Each row of a before or after table is a point. The points were changed in one or more steps. Then noise was added and the rows were shuffled. The steps act on columns, c1 being the first. Write out the steps. A step turns or swaps two columns, mirrors them in a line or flattens them onto one, adds a multiple of one to another, or multiplies or shifts one. Angles are multiples of 10 degrees, from the lower column toward the higher: turns from -170 to 170, lines from 10 to 170 but not 90. Use the fewest steps. Two steps may share a column if one is a turn and the other turns, adds or multiplies; they go together, in the order done. Otherwise the lowest column goes first.

Before (10 x 2):
[[ -3   4]
 [-19  18]
 [ -7   7]
 [-11 -51]
 [ -7 -53]
 [ 60  19]
 [ -9  10]
 [ 18  -2]
 [-10  14]
 [ -9  17]]
After:
[[ 18 -22]
 [  7  -9]
 [-46  -2]
 [  3  22]
 [ 16 -12]
 [  4  -5]
 [-55   0]
 [ 31  54]
 [ 15 -11]
 [  8  -7]]
Steps: mirror c1 and c2 in the line at 40 degrees

Before (11 x 6):
[[ -9 -15 -10  12   0   9]
 [ -6 -14  56  13  -4 -12]
 [ -1 -16   1  -7  -7  -5]
 [-13 -19  -1   3  -6 -11]
 [-13 -10   8  -3  -9   3]
 [ -4  12   8   5  22  -9]
 [-15 -10   5  10  32  -5]
 [ -2 -13 -10 -12 -15  -8]
 [ 26 -15 -10  -5  -4 -11]
 [-10  -9   8   9  12  -8]
 [-14  -2  -8   7 -10  -9]]
After:
[[ 16   0   3  -7  -8 -10]
 [  0 -13   7  11 -14  -9]
 [  1 -15   8   6  -6  -5]
 [ 11 -16  -9 -10   0   9]
 [ 11 -10  -4  -7  13  -8]
 [  9 -14  59 -13  -3 -13]
 [ 14 -19   6   0  -7 -12]
 [-26 -16  -6   0  -6 -11]
 [  4  12 -15  -5  24  -7]
 [ 15 -12 -30  -5  34  -6]
 [ 13 -10  17   4 -11   4]]
Steps: turn c1 and c4 by -170 degrees; add -1 times c5 to c3

Before (11 x 11):
[[-27 -29 -38   4 -35 -24  30  -2  40 -30 -25]
 [-11 -24 -11 -10 -55  22  17  10  10   0 -26]
 [ 52   2  41  25  17   8 -10 -36 -30  33   3]
 [  7  13   9  32   5  26 -10 -22 -33  33  32]
 [ 24   7  42  23  -8  27  29 -19 -29  -6  26]
 [  6 -33  23   4   2 -17 -21  19   1  16  28]
 [-19 -43 -23  17 -37 -20 -20  16   5 -52 -33]
 [-15 -16 -24 -37 -46 -13   5 -14  -3 -23  -1]
 [ 18   3 -16 -32  13  48  19  -4  -9  -1  13]
 [ 11 -38 -27 -34   3  39  46 -16 -45  22  23]
 [ 36 -13 -48 -22 -28  20  33  10 -18   5  25]]
After:
[[ -7  -3  21 -13 -30  25  24  29  12   3  24]
 [  6  -1 -24   0  35 -19 -26  38   3   8 -16]
 [ 15 -35  21 -36  30  41  60  29 -40  27 -34]
 [ 23 -11 -46  25 -23  22  38 -11 -28 -17 -13]
 [ 49 -29 -36  28  -3   8  -6 -16 -28  20   9]
 [ 16  -3   9 -32   6  49  34  -7  -7   7 -23]
 [-17 -10  35  16   2 -16 -26  46   9 -45  23]
 [-19 -21  21 -37 -32  -8   2   1  -5 -15 -11]
 [ 34   6  34 -21 -12  22  47  13 -14  17 -37]
 [-25 -20  44  -2  -8 -22  42  28  38 -21  11]
 [ 13 -13 -19  37 -20  26 -11 -25 -32  27 -28]]
Steps: turn c2 and c8 by -60 degrees; add 1 times c8 to c5; add -0.3 times c3 to c10; turn c3 and c11 by 160 degrees; multiply c7 by 1.3

Before:
[[ -2 -10  -1  12   0  13  -6   6   0  -3  10  -8  -6 -15  -2  -4  -1   8
    6   0]
 [ -3  -2  19   9  -7 -10  11   3  20  -6   3   8   7  -2 -16   5   0 -13
    6  -2]
 [ 32   5   1   7 -18  -8   4   7  13   5   6  -8  11   5  -4   6   6   0
   -1  -7]
 [  2  -5   4  -3   7  -9  -4  -3  -1 -12  11  -7   4  -5  -3   0   7  16
    3   1]
 [  3  -6  10   5   2   4  17  -3   0  -4   2  -8  -2 -15 -10   5  -3  -2
   -8   1]
 [ -2   4  20   7  -6  -8  -4   1   4 -12  12  -4   9 -11 -10 -10   8 -10
   -1   1]
 [ -2  12  14  -1  -6  -2  -5  -1  10   2   7   9  10 -13 -17   9   6  14
  -16  -1]
 [  7  -2   7   5 -15  23  -2  -3  12  -1  12  16 -46 -10  -6   9   6 -12
   -7   2]
 [  3  -8   1  12  -5 -11  -3  38   7   3 -14  -3  -9  -7 -13  -8 -22 -14
    6 -18]
 [ -3 -12   6   0 -12   5  -2   4  -3  -3   5  -6  -1   2 -17   3  11  19
  -16   1]
 [ 27  -8   0  13  -1 -10  -1  -3  -1   5 -24  -2   8 -12 -10   8   6  -6
    6  -3]
 [  2  -7  -1   9   7  -1  -7   0   5  -7  10  -2   1  -3   5   5   3 -12
   -2  -1]]
After (12 x 20):
[[  0  -7  -1   9   7  -1  -7   0  15 -18  10  -2   1   4   5  -4  -1 -12
   -2  -4]
 [  5  -2  19   9  -7 -10  11   3  60 -15   3   8   7  -2 -16  -3   2 -13
    6  -4]
 [-37   5   1   8 -18  -8   4   7  39  12   6  -8  11  36  -4  -2  -1   0
   -1 -11]
 [  0  -2   7   5 -15  23  -2  -3  36  -3  12  16 -46  15  -6  -9  -4 -12
   -7  -5]
 [  2  -5   4  -3   7  -9  -4  -3  -3 -30  11  -7   4   6  -3  -1  -6  16
    3  -3]
 [ 11   4  20   7  -6  -8  -4   1  12 -30  12  -4   9   5 -10   9 -10 -10
   -1   1]
 [  1 -12   6   0 -12   5  -2   4  -9  -7   5  -6  -1  -5 -17  -3  -9  19
  -16  -6]
 [  2  -8   1  12  -5 -11  -3  38  21   7 -14  -3  -9   8 -13  16  25 -14
    6   1]
 [  9  -6  10   5   2   4  17  -3   0 -10   2  -8  -2  13 -10  -5   3  -2
   -8   0]
 [ 12  12  14  -1  -6  -2  -5  -1  30   5   7   9  10   6 -17  -7  -2  14
  -16  -8]
 [-18  -8   0  13  -1 -10  -2  -3  -3  12 -24  -2   8  41 -10  -5  -2  -6
    6  -9]
 [ 13 -10  -1  12   0  13  -6   6   0  -8  10  -8  -6   7  -2   4   0   8
    6   2]]
Steps: multiply c1 by 1.6; turn c1 and c14 by 130 degrees; multiply c9 by 3; multiply c10 by 2.5; turn c16 and c20 by 150 degrees; turn c17 and c20 by -150 degrees

Before (13 x 48):
[[ 10 -11 -11 -12  10 -34  -5 -20  -6  15 -42   9 -14  -3 -22   4  34 -21
  -19   7 -16 -17   3   4   6  -9   4  -2  -6   1  18  23  17   0   2  27
   -5 -11  21 -22   2   0  18 -17 -15  -8   4   0]
 [ 15   3 -11  -2 -11 -16   1  -3  -1  40  -2  15 -18  25 -16   6   7 -17
   -7  -7 -11 -38  21 -21  10   4 -11  -4  19 -18  10  10  27   1  13  19
  -10  -6   8  -3  -6   6  12 -23  -4 -18  14 -22]
 [-18 -20  23 -14   8  20  -7  13 -20   4  15  12 -15 -17  29   4 -33  19
   -9  -5  13   8  40 -11   9 -14 -11 -30 -14  16  -8 -11  11   8   3  11
   19  17 -11 -30 -17  -5  12  39  11  52  -3  -3]
 [  6   8  -1   1 -18  -6  29  -6 -16  22 -21  14 -12   8 -10   7  19 -22
  -17  -6 -30 -36   9  -7   0   3 -18  16  14  11  -2  24   8 -19  -6   9
    8   3   9 -18  24   3   3 -15 -17   8  29 -13]
 [ -2 -27   7  14 -19 -16   9 -38 -13 -36  -6  40 -27   9   3 -34 -12 -19
   24 -10  -6 -16 -12 -13 -13 -12 -21  -1  10  -1  42  -6   9  13  31 -33
   13  37   1  18  10  -7  42 -21  29   9 -16   7]
 [-21 -20  31 -25   3  18  -9  19 -21   4 -10  -2  14 -12  40   3 -40  -6
   -5  -2   6  14   8  -4  15   1  13   0 -15  -3  26  -8  25 -10   5   3
   24   9 -11   1 -17  -9  19  43  -3   9   0 -29]
 [  2 -19  38 -20  23  18   1  -2   9  10  -1   6   3  -2  60  10 -20  13
  -10  11   0   9  18  -4   6  -9  13 -11  -7 -35 -23   3  44  -5   3  -5
   10   8   1 -14  -8  13  -3  37   6  33   8 -18]
 [-12 -16  21  11   2 -13  23 -27 -16 -11  -6  36 -19 -11  -2 -12  -1  -9
   23   7 -20 -25  23 -27  -9  -5 -16  12   9  -4  41   0   5 -13  26 -13
  -14  34  13  40  10 -26  27 -32   8   7 -45 -11]
 [-39 -27  32   3  -6  21 -17   3  -4  20  19   9 -18 -18  53  14  -8   6
   -3  -1   7  19  21   9   7  -5   6 -12  -6 -23   3  -8  32  -9  -9  -2
   17 -11  10   0 -34   0  -3  57   1  45  23   2]
 [  7  21   8  16 -30 -14   9 -26  -4  17  -6   2 -24  16  -5  -5  21  10
  -27   5   3 -38   2 -11  17  -1  -7   3   1   3   7  27   8   1 -13  13
   -1  -8  22 -10  19   5  25 -41 -19 -19  -2  -3]
 [ 16  10   3 -11 -20 -27  33 -21  10  14 -28  27 -25   0 -12 -10  12 -27
  -15 -11   3 -31  13  -4  12   6 -24   6  -6 -19  18   3 -21   5   0  18
   -5   0  20  -3  10   9   0 -19 -15 -15  -2  -7]
 [-11 -14  40   7  -5  14  -2   0 -10  16  25  -1   3  -9  11  11  -6  12
   12   0  16  22  13   6  21   5   4 -19  -4 -15  -8  24   8 -15  13   9
    4  11 -27 -22 -12  15 -12  29   0  33  15 -12]
 [  2   5 -13   9  -9 -32  -2   1  -7  23 -24  -4  -6  11 -10  -3   9 -10
  -20 -10 -15 -22  15   0 -10  30  -6  11  -8 -13  12  -5   4  -6   6  11
   -7 -15  21 -33  32  11   6 -25 -10  -5  -7  13]]
After:
[[ -4 -28   7  14 -18 -15  12 -38 -15 -35  -2  39 -26   9   4 -33 -12 -19
   22 -10  -7 -11 -12 -13 -12 -11 -22  -2  12  -2  41  -6  10  -4  32 -32
   13  37  -2  16   9  -6  43  27  28  10 -17   7]
 [-12 -16  41   7  -5  12  -1   0  -6  17  17  -1   4  -9  11  11  -5  10
   11   0  17  16  15   5  23   5   4 -18  -4 -16  -6  23   9   7  13   7
    3  11 -28 -22 -12  13 -11 -32  -2  32  14 -11]
 [-17 -20  24 -15   9  20  -6  13 -17   5  10  11 -13 -18  29   4 -32  18
  -10  -6  11   6  41 -10  10 -14 -11 -32 -14  15  -8 -10  11  31   3  10
   19  18 -14 -31 -19  -5  12 -26  11  53  -3  -2]
 [  6  20   7  17 -29 -14  10 -27  -8  16  -4   3 -25  15  -7  -4  20   9
  -27   6   3 -26   2 -11  16  -1  -8   5   1   2   6  26  11 -26 -12  13
   -2  -7  22 -13  18   5  26  31 -17 -18  -3  -5]
 [ 16   2 -10  -3 -10 -17   0  -2  -2  40  -3  16 -19  26 -16   4   8 -17
   -7  -7 -11 -25  20 -22   8   6 -12  -4  19 -20   8   9  27 -16  13  18
   -9  -7   8  -3  -6   7  12  18  -5 -18  13 -22]
 [ 17   8   3 -10 -21 -28  32 -20   6  13 -18  27 -25  -1 -11  -8  12 -26
  -14 -13   1 -22  11  -5  12   5 -25   4  -5 -18  19   1 -20  -8   2  16
   -5   0  20  -1  11   7   1  18 -15 -14  -1  -6]
 [-10 -17  20  11   2 -14  24 -29 -17 -11  -5  37 -19 -11   0 -11   1  -7
   22   6 -18 -16  25 -27  -9  -5 -16  12   9  -5  40   1   5 -30  26 -14
  -16  32  11  40  10 -24  27  15   7   7 -44 -13]
 [  3 -18  40 -21  23  18  -1  -2   8  10  -2   5   4  -2  57   9 -21  12
   -9  10   1   6  18  -1   6 -10  13 -12  -7 -35 -22   1  44  22   3  -5
   10   7   3 -15  -7  12  -2 -31   6  33   8 -18]
 [-40 -25  33   2  -7  21 -16   3  -6  20  15   9 -18 -19  53  15  -7   9
   -4  -2   7  12  19   8   8  -5   6 -13  -6 -24   2  -5  33  30  -6  -1
   16 -11  10   0 -34   0  -4 -49   1  44  23   3]
 [-20 -21  31 -25   3  18  -8  20 -21   6  -8  -2  13 -13  40   4 -39  -6
   -4   1   6   9   9  -4  15   2  12  -1 -12  -3  28  -8  24  20   6   4
   26   8 -14   0 -18  -6  19 -40  -3   7  -1 -29]
 [  9 -12 -11 -12  10 -34  -6 -18  -9  14 -31   8 -15  -5 -23   4  35 -21
  -18   7 -16 -13   2   4   6  -9   4  -1  -7   0  16  23  16 -10   1  28
   -5 -13  20 -22   2  -1  17  13 -16  -8   5   0]
 [  0   6 -11   7  -7 -32  -2   1 -10  22 -19  -3  -6  12  -9  -2  10 -10
  -19 -11 -13 -14  17   1  -9  30  -7  10  -8 -12  12  -4   2 -21   8  10
   -7 -16  21 -35  33  10   6  16  -9  -4  -8  14]
 [  8   7  -3   1 -17  -6  27  -6 -15  22 -15  14 -11   8  -9   9  21 -22
  -16  -5 -28 -25  10  -8   0   3 -18  16  13  12   0  24  10 -22  -6   8
    6   3   6 -18  24   2   1   0 -17   8  30 -11]]
Steps: turn c9 and c39 by 10 degrees; multiply c11 by 0.7; multiply c22 by 0.7; mirror c34 and c44 in the line at 20 degrees
